Every row gives one point. Examples show where two turns around zero, p and q, send a point. Where does a point land after both, in the order given? Backwards means that the second turn is done in reverse. Each puzzle has new turns, and all numbers are rounded.

Turn p:
[ 0.07 -0.19 -0.65] => [ 0.44 -0.11 -0.51]
[-0.08 -0.16  0.09] => [-0.04 -0.18  0.07]
[ 0.00 -0.06  0.16] => [-0.05 -0.06  0.15]
[0.19 0.09 0.18] => [0.03 0.15 0.23]
[-0.18  0.32  0.22] => [-0.37  0.20  0.06]
Turn q:
[ 0.13 -0.18 -0.04] => [ 0.17 -0.12 -0.09]
[-0.14 -0.18  0.15] => [-0.05 -0.24  0.13]
[0.49 0.21 0.05] => [0.40 0.35 0.03]
[-0.39  0.39 -0.08] => [-0.50  0.24  0.05]
[-0.09 -0.23 -0.07] => [-0.02 -0.23 -0.10]
Where do these land?
p, then q backwards: [-0.04  0.12  0.32] => [-0.22  0.19  0.18]
q, then p: [ 0.24  0.03 -0.48] => [ 0.26  0.25 -0.40]
q, then p backwards: [ 0.10 -0.11  0.31] => [ 0.22 -0.22  0.15]
q, then p: [-0.30 -0.03 -0.15] => [-0.14 -0.21 -0.22]

Turn p:
[-0.37 -0.22  0.08 -0.07  0.13  0.04] => [-0.21 -0.15 -0.01 -0.10  0.20  0.32]
[ 0.53  0.26 -0.10  0.12 -0.01  0.14] => [ 0.43  0.21  0.00  0.23 -0.11 -0.31]
[-0.34 -0.57  0.31  0.10  0.12  0.10] => [-0.24 -0.48 -0.14  0.14  0.20  0.45]
[-0.07  0.14 -0.14 -0.07  0.26  0.00] => [ 0.03  0.17  0.06 -0.11  0.26 -0.03]
[ 0.35  0.34 -0.13  0.12 -0.11 -0.35] => [ 0.00  0.20  0.04  0.04 -0.18 -0.57]
[ 0.18  0.16 -0.47 -0.03 -0.16 -0.06] => [ 0.18  0.27 -0.22 -0.25 -0.14 -0.26]
[-0.21 -0.33  0.39 -0.29 -0.05  0.06] => [-0.10 -0.44  0.22 -0.07 -0.04  0.36]
[-0.08  0.21  0.06  0.12 -0.19  0.08] => [-0.09  0.21  0.04  0.11 -0.20  0.07]
Turn q:
[-0.06 -0.10  0.25 -0.05  0.15  0.28] => [-0.22  0.00  0.30 -0.06 -0.13  0.14]
[ 0.12 -0.14  0.08  0.27 -0.06  0.35] => [ 0.02 -0.03  0.12  0.19 -0.32  0.29]
[ 0.02 -0.13 -0.03 -0.22 -0.09  0.09] => [ 0.04 -0.10  0.01 -0.25 -0.07  0.05]
[ 0.06  0.44  0.11  0.02 -0.04  0.32] => [-0.02  0.50  0.05 -0.02 -0.05  0.24]
[ 0.08 -0.06 -0.16 -0.21 -0.09  0.12] => [ 0.12 -0.07 -0.06 -0.24  0.00  0.15]
[-0.23 -0.07 -0.12  0.20  0.15  0.34] => [-0.30 -0.08 -0.04  0.14 -0.04  0.36]
[-0.16  0.04 -0.01  0.07 -0.17 -0.98] => [ 0.11 -0.10 -0.37  0.18  0.23 -0.88]
[ 0.17  0.02 -0.12 -0.07  0.16 -0.52] => [ 0.25 -0.12 -0.01  0.08  0.38 -0.35]
Where do these land?
p, then q: [-0.26 -0.13  0.14 -0.44  0.11  0.24] => [-0.11 -0.01  0.43 -0.28 -0.17  0.26]
q, then p: [ 0.11 -0.10  0.02 -0.03  0.27 -0.24] => [-0.09 -0.24  0.04  0.16  0.22 -0.11]
p, then q: [ 0.22  0.04  0.02 -0.10 -0.31  0.30] => [ 0.37  0.12 -0.05 -0.04 -0.30  0.08]
p, then q backwards: [-0.06 -0.14 -0.58  0.20 -0.19  0.13] => [-0.17  0.28 -0.33 -0.07 -0.48 -0.01]
q, then p: [ 0.07  0.06 -0.05 -0.03 -0.11 -0.29] => [ 0.01 -0.03 -0.04 -0.07  0.07 -0.31]
p, then q: [ 0.25 -0.06  0.35  0.18 -0.29 -0.18] => [ 0.03 -0.19 -0.24  0.23 -0.37 -0.24]
p, then q: [-0.33  0.33  0.10  0.21  0.52  0.04] => [-0.45  0.31  0.24  0.31  0.30  0.08]

Turn p:
[-0.11 -0.06 -0.23 -0.24 -0.10  0.02 -0.13 -0.18 -0.01] => [-0.13 -0.04 -0.12 -0.13 -0.21 -0.09 -0.15 -0.16 -0.18]
[-0.03 -0.32 -0.16 -0.03  0.23 -0.16  0.03 -0.19  0.04] => [ 0.00 -0.36 -0.09 -0.07  0.09 -0.09  0.12 -0.23 -0.15]
[-0.37  0.03 -0.19  0.33 -0.05  0.07 -0.11  0.20  0.19] => [-0.41 -0.13 -0.20  0.22  0.06 -0.02 -0.06  0.29  0.10]
[ 0.68  0.19  0.32 -0.06 -0.16 -0.14 -0.05  0.74  0.16] => [ 0.35  0.41  0.43 -0.19  0.21 -0.44  0.00  0.35  0.60]
[-0.20  0.60  0.06 -0.16  0.26  0.27 -0.17  0.09  0.11] => [-0.26  0.37 -0.06 -0.13  0.27  0.36 -0.42  0.01  0.10]
[ 0.44  0.25  0.18 -0.04 -0.19 -0.05 -0.16 -0.04  0.09] => [ 0.34  0.24  0.12  0.05 -0.09 -0.11 -0.23 -0.09  0.29]
[ 0.27  0.06  0.04 -0.04 -0.02 -0.25 -0.13 -0.02 -0.38] => [ 0.38  0.09  0.17  0.05  0.05 -0.18 -0.13  0.02 -0.26]
[-0.31  0.13  0.18 -0.07  0.06 -0.12 -0.11 -0.25  0.07] => [-0.21  0.10  0.02  0.23  0.07  0.12 -0.09 -0.32 -0.11]
[ 0.07 -0.23 -0.11  0.23  0.10  0.10  0.01 -0.19 -0.03] => [ 0.12 -0.37 -0.08  0.05 -0.07  0.11  0.04  0.01 -0.01]
[-0.37 -0.27 -0.20 -0.03 -0.08  0.08  0.93 -0.24 -0.17] => [-0.07 -0.01 -0.46 -0.10 -0.22  0.29  0.85 -0.02 -0.37]
[-0.06 -0.38  0.12  0.10 -0.06  0.18 -0.11  0.10 -0.07] => [-0.11 -0.28  0.29  0.01 -0.17  0.02  0.10  0.15  0.00]
Turn q:
[ 0.39 -0.42 -0.04 -0.01  0.15  0.43 -0.04 -0.02  0.07] => [-0.01 -0.21  0.24  0.08  0.43  0.44 -0.17  0.10  0.13]
[-0.13 -0.14 -0.27 -0.09  0.11 -0.36 -0.06 -0.03  0.19] => [ 0.14 -0.09 -0.43 -0.23  0.09 -0.13 -0.08 -0.05  0.08]
[-0.24  0.39  0.35 -0.02 -0.01 -0.09  0.06 -0.13 -0.01] => [-0.21  0.15  0.18 -0.08 -0.24 -0.35  0.21 -0.19 -0.05]
[ 0.25  0.39 -0.08  0.11 -0.31  0.32  0.10  0.17 -0.20] => [ 0.07  0.35  0.25  0.25 -0.33  0.34  0.12  0.13 -0.01]
[ 0.21  0.01  0.45  0.09 -0.17 -0.22  0.38 -0.30 -0.14] => [ 0.21 -0.32  0.41  0.19 -0.23 -0.26  0.18 -0.26  0.13]
[-0.03 -0.37 -0.23 -0.18  0.10  0.00 -0.54  0.45  0.37] => [-0.18 -0.06 -0.36 -0.36  0.28  0.13 -0.38  0.57  0.08]
[-0.12  0.25  0.12  0.16 -0.16  0.00  0.36 -0.37  0.06] => [-0.07  0.03  0.07  0.22 -0.24 -0.12  0.23 -0.44  0.18]
[-0.37  0.00 -0.06 -0.23 -0.12 -0.21 -0.22 -0.12 -0.13] => [-0.06  0.05 -0.20 -0.18 -0.17 -0.23 -0.30 -0.16 -0.24]
[ 0.41 -0.13 -0.04 -0.14  0.38  0.15  0.22 -0.02 -0.01] => [ 0.22 -0.16  0.22 -0.14  0.36  0.32  0.22 -0.04  0.03]
[-0.27 -0.03 -0.26  0.17  0.20 -0.29 -0.51  0.07  0.03] => [ 0.02  0.28 -0.43 -0.09  0.26 -0.34 -0.24  0.18 -0.08]
[-0.12  0.04  0.08  0.16 -0.16  0.26  0.24  0.29 -0.22] => [-0.16 -0.03  0.06  0.33 -0.20  0.17  0.20  0.15 -0.24]
Where do these land?
p, then q backwards: [ 0.34 -0.17  0.33  0.16  0.14  0.27 -0.07  0.08  0.81] => [ 0.43 -0.10  0.16  0.07 -0.14  0.03  0.20 -0.39  0.77]
q, then p: [ 0.13 -0.30 -0.24  0.37  0.07 -0.06 -0.02 -0.14 -0.10] => [ 0.23 -0.39 -0.11  0.04  0.24  0.02 -0.15  0.10  0.18]
q, then p: [-0.07  0.50  0.04  0.26  0.08  0.00 -0.27 -0.27 -0.07] => [ 0.12  0.42 -0.20  0.33  0.28  0.06 -0.16 -0.18  0.03]
p, then q: [-0.28  0.18 -0.04  0.14 -0.15  0.28 -0.33  0.03 -0.14] => [-0.29  0.23 -0.06  0.18 -0.07 -0.07 -0.21  0.31 -0.18]
p, then q: [ 0.10  0.21  0.10 -0.10 -0.35  0.00  0.20  0.42  0.07] => [-0.03  0.17 -0.07 -0.23 -0.37 -0.07  0.38  0.15  0.14]
q, then p: [-0.29 -0.29 -0.22  0.24  0.18 -0.15  0.24 -0.22 -0.31] => [ 0.39 -0.45 -0.26  0.12  0.06  0.04 -0.01  0.02 -0.29]
p, then q: [ 0.04 -0.10 -0.10 -0.25 -0.07 -0.24  0.00 -0.16 -0.18] => [ 0.33  0.00  0.12  0.02 -0.11 -0.11 -0.11 -0.18 -0.12]
p, then q: [-0.15 -0.30  0.28 -0.36  0.11 -0.35 -0.07  0.07 -0.27] => [ 0.11 -0.21  0.34  0.02 -0.04 -0.41  0.15 -0.28 -0.32]
q, then p: [-0.08 -0.13 -0.38 -0.26  0.37 -0.17  0.12  0.24 -0.02] => [ 0.16 -0.09 -0.15 -0.58 -0.01  0.02  0.00  0.09 -0.26]
q, then p: [-0.04  0.39 -0.01 -0.19 -0.14  0.05 -0.06 -0.11  0.39] => [-0.30  0.36 -0.19 -0.02 -0.18  0.00 -0.07 -0.27  0.13]
q, then p: [ 0.31  0.01  0.24 -0.01 -0.25  0.35  0.26  0.07 -0.17] => [-0.01  0.01  0.34  0.21 -0.24  0.30  0.22  0.17  0.24]

Turn p:
[ 0.20  0.13  0.34 -0.06 -0.21  0.07  0.04 -0.04  0.18  0.11 -0.10  0.30] => [ 0.00  0.20  0.09  0.27 -0.04 -0.04 -0.46  0.04  0.13  0.06  0.12 -0.06]
[ 0.09  0.18 -0.09 -0.17  0.16  0.21  0.24  0.20 -0.53 -0.20 -0.05 -0.11] => [ 0.01  0.18  0.10  0.03 -0.02  0.59  0.28 -0.12  0.00 -0.12 -0.29  0.05]
[-0.32 -0.17 -0.08  0.20 -0.05  0.13  0.23 -0.35  0.22 -0.19 -0.13 -0.20] => [-0.19  0.10 -0.21 -0.19 -0.15 -0.28  0.27 -0.26  0.15  0.27  0.10 -0.20]
[ 0.21  0.11 -0.06  0.11 -0.35 -0.10 -0.14  0.24  0.11 -0.23 -0.04 -0.08] => [-0.06  0.18 -0.09  0.21 -0.06 -0.17 -0.05 -0.10 -0.26 -0.31  0.06  0.23]
[ 0.12  0.19 -0.09  0.70 -0.30 -0.15 -0.08 -0.01 -0.15  0.10 -0.07  0.43] => [-0.16 -0.09 -0.40  0.36  0.04  0.00 -0.25 -0.02 -0.02  0.28  0.13  0.64]
[-0.18  0.06 -0.02 -0.12 -0.04  0.26  0.16 -0.68  0.26  0.04 -0.07 -0.21] => [-0.08 -0.01  0.02 -0.10  0.11 -0.19  0.05 -0.49  0.21  0.30  0.18 -0.50]
[-0.10 -0.02 -0.14 -0.10 -0.14  0.27  0.19  0.29 -0.01  0.32  0.08 -0.15] => [-0.15  0.03 -0.20 -0.12  0.04  0.18 -0.14  0.07 -0.29 -0.01 -0.29 -0.29]
[ 0.11 -0.23 -0.21 -0.02  0.15  0.05 -0.17 -0.17 -0.24 -0.22  0.35 -0.14] => [ 0.32 -0.31 -0.15 -0.13 -0.06  0.12  0.28 -0.18  0.10 -0.25  0.04  0.02]
[ 0.19 -0.61  0.01 -0.21 -0.35 -0.29 -0.01 -0.08  0.18  0.36 -0.15  0.08] => [ 0.49  0.11 -0.04 -0.34 -0.10 -0.42 -0.49  0.03 -0.19  0.15 -0.10  0.02]
[-0.21  0.13 -0.03 -0.06  0.18  0.23 -0.27  0.26 -0.35 -0.05 -0.12 -0.13] => [-0.34 -0.17  0.22 -0.18 -0.04  0.34  0.11 -0.03 -0.03 -0.22 -0.18  0.13]
[ 0.09  0.06 -0.03 -0.15  0.65 -0.33 -0.04 -0.02  0.23  0.23  0.04 -0.16] => [ 0.17 -0.15  0.29 -0.07  0.51 -0.21  0.25  0.38  0.15 -0.01 -0.10 -0.12]
[-0.14  0.06 -0.04 -0.19 -0.34 -0.64 -0.03  0.05  0.16 -0.01  0.19 -0.13] => [ 0.24 -0.05  0.19  0.15 -0.09 -0.35  0.11  0.09 -0.60  0.09  0.18  0.00]
[-0.06  0.02  0.61 -0.09  0.94  0.18 -0.10  0.15 -0.08 -0.08  0.17 -0.05] => [-0.10 -0.27  0.44  0.06 -0.04  0.19  0.28  0.55  0.72 -0.24 -0.23 -0.23]
[ 0.00  0.09 -0.18  0.15 -0.30  0.10 -0.02  0.16  0.02 -0.17 -0.09  0.54] => [-0.15  0.23 -0.25  0.04 -0.09  0.22 -0.25  0.04 -0.10  0.01  0.39  0.31]
Turn q:
[ 0.31  0.12  0.15  0.16  0.37 -0.05 -0.06 -0.59 -0.02 -0.44 -0.19 -0.41] => [ 0.33  0.12  0.14  0.53  0.53  0.06 -0.20 -0.11 -0.08 -0.37  0.14  0.34]
[-0.25  0.44  0.21 -0.01  0.01  0.12 -0.08 -0.20 -0.13  0.04 -0.14  0.13] => [-0.04  0.15  0.12 -0.35  0.13 -0.09 -0.27 -0.07 -0.12  0.06  0.19  0.31]
[ 0.18  0.23  0.11  0.00  0.18 -0.10  0.37 -0.05  0.03  0.12  0.05  0.10] => [ 0.01  0.10  0.07  0.03  0.10 -0.23  0.20 -0.09 -0.39  0.05 -0.12  0.09]
[-0.21 -0.22 -0.15 -0.03 -0.09 -0.40  0.06  0.18  0.11  0.43  0.46  0.30] => [-0.10 -0.05 -0.15 -0.16 -0.23 -0.23  0.27 -0.37  0.12  0.41 -0.11 -0.50]
[ 0.30  0.15 -0.21  0.17 -0.28 -0.18 -0.24  0.11  0.12 -0.07 -0.13  0.07] => [ 0.07  0.03 -0.38  0.22 -0.15 -0.20 -0.02  0.24  0.18  0.13  0.08  0.19]
[ 0.02 -0.07 -0.36  0.23 -0.17 -0.08  0.22  0.13 -0.23  0.02  0.13  0.06] => [-0.29 -0.07 -0.29  0.13 -0.28 -0.11  0.06 -0.10 -0.12 -0.13  0.07 -0.17]
[ 0.21  0.04 -0.23 -0.18 -0.03  0.21  0.13 -0.33  0.06  0.19 -0.02 -0.10] => [-0.03  0.08  0.12  0.32 -0.07  0.19 -0.19  0.01 -0.31  0.24 -0.02  0.02]
[-0.17  0.10 -0.18  0.01 -0.15 -0.06  0.10  0.32  0.15 -0.20  0.21 -0.28] => [-0.02  0.15 -0.22 -0.05 -0.18 -0.08 -0.15  0.04  0.12 -0.25 -0.39 -0.18]
[-0.26  0.09 -0.33  0.21 -0.02  0.18  0.01  0.07  0.13  0.10 -0.56  0.27] => [-0.45  0.21 -0.37 -0.19  0.15  0.27  0.03  0.26 -0.03  0.18  0.20  0.16]
[ 0.05 -0.16 -0.38 -0.31  0.17 -0.04  0.00  0.01  0.06 -0.16  0.15  0.32] => [ 0.27  0.01 -0.28 -0.01 -0.22  0.36  0.22 -0.18 -0.15  0.10  0.01 -0.12]
[-0.02 -0.09  0.43 -0.17 -0.26 -0.30 -0.01 -0.33  0.26 -0.30  0.10  0.52] => [ 0.24 -0.29 -0.01 -0.14  0.04 -0.01  0.22 -0.49  0.25  0.29 -0.19  0.54]
[-0.17 -0.20  0.45  0.08  0.31  0.66 -0.27  0.10 -0.13  0.18 -0.12 -0.20] => [-0.12  0.10  0.74 -0.24  0.13  0.27  0.01  0.34  0.20 -0.21  0.26 -0.09]
[-0.12 -0.05  0.52 -0.08  0.00  0.11  0.02  0.14 -0.05 -0.08  0.24  0.00] => [ 0.09 -0.12  0.41 -0.29 -0.05 -0.11  0.10 -0.08  0.14 -0.18 -0.16  0.05]
[ 0.13 -0.40 -0.02 -0.06 -0.04 -0.07 -0.25  0.44 -0.37  0.18 -0.19 -0.78] => [ 0.02 -0.43  0.11  0.21  0.11 -0.08 -0.26  0.61  0.20 -0.32  0.04 -0.65]
Where do these land?
p, then q: [-0.20  0.07 -0.03  0.25 -0.03 -0.04 -0.24  0.34 -0.30  0.09  0.77  0.14] => [-0.42 -0.31 -0.10  0.14 -0.47  0.34  0.28  0.12  0.23 -0.37  0.14 -0.23]
q, then p: [-0.20  0.05  0.00 -0.70 -0.18 -0.17  0.20  0.18  0.37 -0.22 -0.07 -0.05] => [-0.01  0.37  0.20 -0.52  0.30  0.10 -0.37 -0.26  0.09 -0.12 -0.23  0.19]
p, then q: [-0.09 -0.35  0.11  0.22 -0.05  0.03 -0.11 -0.02 -0.08 -0.24 -0.19  0.02] => [ 0.00 -0.13 -0.23 -0.08 -0.14  0.04 -0.04 -0.12  0.05  0.34 -0.20  0.19]
p, then q: [-0.09 -0.05 -0.56  0.12  0.00  0.00 -0.26 -0.18  0.01  0.55 -0.18 -0.05] => [ 0.30 -0.14  0.04 -0.10  0.23  0.41  0.10 -0.14 -0.21  0.22  0.36 -0.44]
p, then q backwards: [ 0.50 -0.14  0.12  0.11 -0.12 -0.05 -0.16 -0.07  0.14 -0.22  0.07 -0.43] => [ 0.15  0.11  0.13  0.24  0.03 -0.34  0.10  0.04 -0.04 -0.39  0.40 -0.22]
q, then p backwards: [ 0.28  0.13 -0.28 -0.26 -0.05  0.41 -0.08  0.00  0.23  0.08  0.04  0.14] => [-0.14 -0.05  0.17 -0.08 -0.18 -0.19  0.38  0.23 -0.29 -0.08  0.01  0.30]
q, then p: [-0.21 -0.10  0.24  0.26  0.05  0.14  0.02  0.06  0.11  0.41  0.29  0.12] => [-0.10 -0.01  0.32  0.21 -0.11 -0.22  0.03  0.06 -0.10  0.32 -0.04 -0.38]
q, then p: [ 0.05 -0.08  0.07  0.16 -0.08 -0.17 -0.08  0.15 -0.17  0.10 -0.23  0.16] => [ 0.18 -0.03 -0.14 -0.15 -0.04 -0.03  0.14  0.29 -0.17  0.05  0.01 -0.11]
p, then q: [-0.12  0.07  0.13 -1.09  0.00  0.22 -0.17 -0.07  0.35 -0.13 -0.16 -0.17] => [ 0.60 -0.15  0.62 -0.07  0.19 -0.24 -0.52 -0.03  0.09 -0.45 -0.34  0.15]
q, then p: [-0.17  0.08 -0.13 -0.03  0.14 -0.06  0.74 -0.13 -0.09 -0.22 -0.19  0.16] => [-0.01  0.01  0.10 -0.35 -0.10  0.52  0.30 -0.28  0.19  0.33  0.07  0.19]
q, then p backwards: [ 0.03  0.10  0.24  0.32  0.46  0.03 -0.04  0.10  0.20 -0.09 -0.16  0.15] => [ 0.15  0.11 -0.30 -0.05  0.36 -0.19  0.10  0.08  0.17 -0.32 -0.22 -0.03]
q, then p: [-0.22  0.14  0.05  0.23 -0.17  0.14 -0.22  0.08 -0.07  0.18 -0.18 -0.27] => [-0.22 -0.21  0.22 -0.03 -0.04 -0.15  0.05  0.29 -0.19 -0.23  0.17 -0.04]
p, then q: [ 0.20  0.09  0.07  0.30 -0.16 -0.18 -0.19 -0.31 -0.09 -0.17  0.17  0.06] => [-0.12  0.03 -0.08  0.33 -0.09 -0.07  0.28 -0.33  0.17  0.13  0.14  0.09]
q, then p: [-0.20 -0.02 -0.11 -0.07  0.34 -0.13  0.70 -0.03 -0.27 -0.11  0.06  0.03] => [ 0.12  0.00  0.19 -0.22 -0.18  0.34  0.48 -0.44  0.19  0.21 -0.10  0.09]
q, then p: [ 0.43  0.00  0.08  0.18 -0.15 -0.16 -0.11 -0.09 -0.33  0.00 -0.04 -0.01] => [ 0.29 -0.16 -0.30  0.11 -0.20 -0.16  0.06  0.24 -0.04  0.03  0.05  0.24]
